Rows are points. Each copy is the shape, with its points in the same order, turned, moved and blurred by noise. Some copies are also mirrored. Which?

Shape (8 x 2)
[[ 0.85 -0.40]
 [-1.28  0.06]
 [-0.82  1.61]
 [ 1.04 -0.35]
 [ 0.72  1.54]
 [-0.60  1.95]
 [-2.90  0.46]
 [ 2.68  0.02]]
Copy 1 (8 x 2)
[[-0.09 -0.78]
 [ 1.50  0.63]
 [ 2.39 -0.76]
 [-0.21 -0.93]
 [ 1.51 -1.91]
 [ 2.52 -0.98]
 [ 2.91  1.78]
 [-0.98 -2.45]]
Copy 1 is: only turned
Copy 2 (8 x 2)
[[-1.25 -0.66]
 [ 0.80 -0.24]
 [ 0.06  1.31]
 [-1.70 -0.71]
 [-1.54  1.22]
 [-0.29  1.44]
 [ 2.24  0.44]
 [-3.17 -0.56]]
Copy 2 is: mirrored
Copy 3 (8 x 2)
[[-0.15  1.13]
 [-0.84 -0.64]
 [-2.24 -0.09]
 [ 0.07  1.46]
 [-2.02  1.43]
 [-2.60  0.12]
 [-1.44 -2.08]
 [-0.36  3.32]]
Copy 3 is: only turned

Shape (7 x 3)
[[-0.33  1.67 -0.79]
 [ 0.08  2.28 -1.95]
 [-0.07 -0.39  1.44]
 [-0.49 -0.90 -0.31]
 [ 0.07 -0.53  0.83]
 [-1.98  2.94 -2.30]
 [ 1.16  1.69  1.06]]
Copy 1 (7 x 3)
[[-1.87  0.02 -1.68]
 [-2.98 -0.52 -1.12]
 [ 1.12  0.54 -0.89]
 [-0.18  0.52  0.88]
 [ 0.55  0.03 -0.46]
 [-4.05  2.01 -1.56]
 [-0.06 -0.91 -2.57]]
Copy 1 is: only turned
Copy 2 (7 x 3)
[[-1.31  2.21 -0.28]
 [-2.55  2.57 -1.00]
 [ 0.97  0.34  0.49]
 [-0.96  0.07  1.07]
 [ 0.24 -0.02  0.41]
 [-2.86  4.07  0.59]
 [ 0.59  1.48 -1.62]]
Copy 2 is: only turned
Copy 3 (7 x 3)
[[-0.47  0.24 -1.46]
 [ 0.50 -0.24 -2.72]
 [-0.86  0.42  1.46]
 [ 0.39  1.30  0.47]
 [-0.10  0.37  1.26]
 [-0.56  1.39 -3.86]
 [-1.44 -1.32 -0.06]]
Copy 3 is: mirrored
Copy 4 (7 x 3)
[[-0.04 -1.40 -1.92]
 [ 0.00 -2.70 -2.13]
 [-0.86  1.01  0.17]
 [ 0.88 -0.37  0.27]
 [-0.66  0.35  0.36]
 [ 1.45 -2.20 -3.76]
 [-2.16 -0.53 -1.26]]
Copy 4 is: mirrored

Shape (8 x 3)
[[ 0.18 -0.44 -0.96]
 [ 0.48  0.97 -2.40]
 [-0.43  0.03 -0.86]
 [ 0.02 -0.14 -2.36]
 [ 1.02  0.64  0.62]
 [-0.88  0.02 -1.20]
 [ 3.36 -0.94 -0.43]
 [ 1.66 -1.17  3.86]]
Copy 1 (8 x 3)
[[-0.35 -0.51 -0.97]
 [ 0.81 -1.79 -1.80]
 [ 0.23 -0.45 -0.39]
 [ 0.72 -0.56 -1.94]
 [-1.30 -1.90  0.23]
 [ 0.73 -0.29 -0.41]
 [-2.95 -1.81 -2.20]
 [-4.49 -0.71  1.99]]
Copy 1 is: only turned
Copy 2 (8 x 3)
[[-0.54 -0.60 -0.20]
 [ 0.57  0.06 -1.88]
 [ 0.09 -0.52 -0.01]
 [ 0.33 -0.95 -1.41]
 [-1.17  1.05  0.56]
 [ 0.62 -0.84  0.06]
 [-3.28  0.67 -1.49]
 [-3.69  1.18  3.23]]
Copy 2 is: mirrored
Copy 3 (8 x 3)
[[ 0.79  0.42 -0.90]
 [-0.28  0.48 -2.43]
 [ 0.62 -0.33 -0.93]
 [ 0.80  0.49 -2.32]
 [-0.69  0.66  0.63]
 [ 0.75 -0.64 -1.20]
 [ 0.17  3.42  0.09]
 [ 0.33  1.45  4.19]]
Copy 3 is: only turned

Shape (8 x 4)
[[ 0.36  0.60  0.79  0.12]
 [-1.97  1.89 -1.64 -0.37]
 [-0.18  1.08  1.40  0.84]
 [ 2.11 -3.29  1.43  1.06]
 [-2.51 -2.39  0.30  0.89]
 [-0.40 -1.75 -1.34  2.34]
 [-0.35  1.47  0.27 -1.79]
 [ 1.31  1.95 -0.59  0.02]]
Copy 1 (8 x 4)
[[-0.08 -0.89  0.41 -0.06]
 [-1.37  0.10 -1.21  2.59]
 [-0.82 -1.44  1.27  0.22]
 [ 1.71  1.31  3.11 -2.64]
 [-0.01  2.16  2.82  1.72]
 [-1.22  2.31  1.46 -0.45]
 [ 0.86 -1.32 -0.67  1.35]
 [-0.69 -1.22 -1.08 -0.71]]
Copy 1 is: only turned
Copy 2 (8 x 4)
[[ 0.54  0.13 -0.76 -0.91]
 [-0.63 -1.18  2.52 -0.16]
 [ 1.31  0.03  0.10 -1.15]
 [-0.31  2.08 -3.80  0.78]
 [ 0.45  1.50  0.49  2.71]
 [-0.07 -0.79 -1.53  2.55]
 [-0.68  0.61  1.33 -2.13]
 [-0.67 -1.41 -0.43 -2.04]]
Copy 2 is: mirrored
Copy 3 (8 x 4)
[[-0.25 -0.28  0.13 -0.37]
 [-1.43  1.78  1.96  1.42]
 [-0.91 -1.11  0.60 -0.49]
 [-0.26  0.02 -3.08 -3.45]
 [-3.81  1.26 -1.41 -0.92]
 [-2.13  2.09  0.05 -2.89]
 [ 0.18  0.31  0.14  1.77]
 [ 1.16  0.42  1.53 -0.28]]
Copy 3 is: mirrored
Copy 4 (8 x 4)
[[ 0.04  0.50  0.42  0.27]
 [ 1.58 -0.95  1.13 -2.36]
 [-0.18 -0.23  0.76  0.89]
 [-3.21  2.22 -2.30  1.26]
 [-0.87 -1.80 -2.62 -0.70]
 [-2.96 -0.88 -0.51 -1.70]
 [ 2.12  0.88  0.33 -0.30]
 [ 0.09  1.31  2.16 -0.64]]
Copy 4 is: only turned

Shape (12 x 6)
[[-1.03 -3.07  0.36  2.71  0.24  0.68]
 [ 0.17 -0.26  0.95  1.11 -1.74 -3.01]
 [ 1.10  1.15 -1.65 -0.55 -1.98 -0.29]
 [ 1.82  0.81 -3.08  0.37 -1.68  1.55]
 [-1.74 -1.87  1.47 -1.42  0.50  2.46]
 [ 0.86  0.87 -0.51 -0.29  0.32 -0.04]
 [ 0.30 -1.26  1.09 -1.36  1.03  0.60]
 [-1.90  0.20 -2.43 -0.69  0.96 -1.24]
 [-1.12  2.13 -0.46  0.26 -1.85  0.56]
 [-0.12 -1.87  0.25  1.71 -0.92  1.67]
 [ 2.31  1.25 -2.01  0.11 -1.28  1.43]
 [ 2.50  2.01  0.79 -1.57  1.62 -1.57]]
Copy 1 (12 x 6)
[[-1.84  3.14  0.69  1.16 -1.42 -0.86]
 [ 1.05  1.85  1.57 -1.91  1.64  0.06]
 [ 0.87 -0.58 -0.92 -0.47  2.43 -2.16]
 [ 0.19 -0.94 -1.05  1.46  2.15 -3.84]
 [-0.75  0.64 -2.43  0.22 -3.04  0.18]
 [ 0.18 -1.12 -0.25  0.48  1.08 -0.41]
 [ 0.58  0.15 -1.23  0.98 -1.16  0.99]
 [-2.33  0.22 -1.94 -0.29  2.24  0.56]
 [-0.71 -1.21 -0.61 -2.19  0.78 -2.36]
 [-0.54  1.62  0.05  0.92 -1.37 -2.08]
 [ 0.96 -1.45 -0.46  1.35  1.66 -3.07]
 [ 1.86 -2.61  0.49  0.52  1.71  2.01]]
Copy 1 is: mirrored
Copy 2 (12 x 6)
[[ 1.65 -0.39 -0.26  3.31  2.33  0.47]
 [ 1.60  0.01 -2.72 -0.14 -0.32  1.43]
 [-0.33  1.76 -0.82 -2.47  0.67  0.41]
 [-0.33  2.05  0.99 -2.25  2.80  0.79]
 [-0.72  0.47  0.10  2.61  1.18 -3.35]
 [-0.17  1.15  0.95 -0.65 -0.48  0.27]
 [ 0.72  1.21  0.49  1.33 -0.24 -2.04]
 [-1.53  3.00 -0.03  1.85 -0.27  1.98]
 [-2.22 -0.20 -1.26 -1.38  0.67  0.43]
 [ 0.78 -0.22 -0.61  1.18  2.95 -0.17]
 [ 0.01  1.48  0.99 -2.72  1.94  0.05]
 [ 0.93  1.08  1.53 -1.43 -3.46 -0.15]]
Copy 2 is: only turned
Copy 3 (12 x 6)
[[ 1.83 -0.15 -2.66 -0.60  0.17  2.26]
 [ 2.28  1.00 -0.77  2.12 -0.24 -2.05]
 [-1.15 -0.77  0.90  2.47 -1.22 -0.74]
 [-2.27 -1.06  0.90  2.76 -1.67  1.75]
 [-0.21 -2.79 -0.89 -2.10  2.07  0.12]
 [-1.40  0.29  0.93  0.88  0.07 -0.33]
 [ 0.27 -0.97  0.82 -1.20  1.59  0.01]
 [-1.01  0.10  0.05 -1.48 -2.49 -1.35]
 [-2.26 -0.89 -1.47  1.88 -0.49 -1.64]
 [ 0.56 -1.28 -1.84  0.54  0.66  1.90]
 [-2.03 -0.75  1.25  2.76 -0.49  1.17]
 [-0.97  2.17  2.93  0.70  1.67 -1.62]]
Copy 3 is: only turned
Copy 4 (12 x 6)
[[ 3.51 -2.54  0.69 -0.51  0.92  0.92]
 [-0.71 -1.49 -0.04  2.25  2.00 -0.05]
 [-1.09  0.77 -0.98  1.02 -0.73  2.10]
 [ 0.58  1.40 -1.92  0.38 -1.40  3.42]
 [ 0.69 -2.02  1.44 -3.17 -1.43 -0.05]
 [ 0.08  1.17 -0.73 -0.24 -0.15  0.39]
 [ 0.59 -0.94 -0.10 -1.31 -1.27 -1.44]
 [ 0.67  1.54  2.62  0.96 -0.74  0.56]
 [-1.33  0.82  0.53 -0.89  0.95  2.54]
 [ 2.03 -2.02 -0.52 -1.14  0.40  1.71]
 [ 0.21  1.38 -2.51 -0.10 -0.98  2.40]
 [-1.10  2.15 -1.91  0.29 -0.12 -2.37]]
Copy 4 is: mirrored

Shape (9 x 6)
[[ 0.47 -1.38  0.24  0.06  1.81  0.58]
 [ 1.14 -2.59  1.68  0.11 -0.72  0.19]
 [ 0.33  0.29  2.14 -1.52  1.18 -0.89]
 [ 0.99 -1.94  0.50 -0.26  0.42 -1.26]
 [ 1.13 -0.74  2.27  1.45  0.86 -1.30]
 [-0.32  1.99 -1.89  1.25 -1.31 -1.97]
 [-0.86  0.78 -1.76  1.66 -2.28 -0.03]
 [-1.42 -0.15 -0.58  2.41 -2.11 -0.07]
 [ 1.13  2.09 -2.82  1.07 -1.85  1.41]]
Copy 1 (9 x 6)
[[ 0.30 -1.63  0.57 -0.23  0.27  1.00]
 [ 1.38 -1.34 -0.87  1.66  1.89  0.02]
 [ 0.25  1.00 -1.37 -1.24  1.25  0.93]
 [ 1.11 -1.33 -1.38  1.03  0.06  0.95]
 [ 2.23  0.83 -0.23  1.01  0.65  1.73]
 [ 0.47  1.66 -0.60  1.65 -3.68 -1.42]
 [ 0.02  0.85  0.71  2.45 -2.34 -2.40]
 [ 0.23  0.73  1.14  3.55 -1.38 -1.33]
 [ 1.45  0.01  1.29  0.21 -3.11 -3.83]]
Copy 1 is: only turned
Copy 2 (9 x 6)
[[-0.55  0.96  0.95 -1.30  0.74  1.51]
 [-1.20  2.03  3.04 -1.45 -0.40 -0.49]
 [ 1.67  0.64  1.20 -0.08  1.30 -0.91]
 [-0.20  0.47  2.61 -1.43 -0.28  0.38]
 [-0.08  1.42  3.45  0.45  0.56  0.50]
 [-1.06 -2.57  0.81  1.82 -2.01 -0.36]
 [-3.16 -1.36  0.38  1.31 -1.76 -1.17]
 [-3.80 -0.74  1.29  1.15 -0.85 -0.92]
 [-2.07  0.04 -1.87  1.53 -3.02 -0.10]]
Copy 2 is: only turned
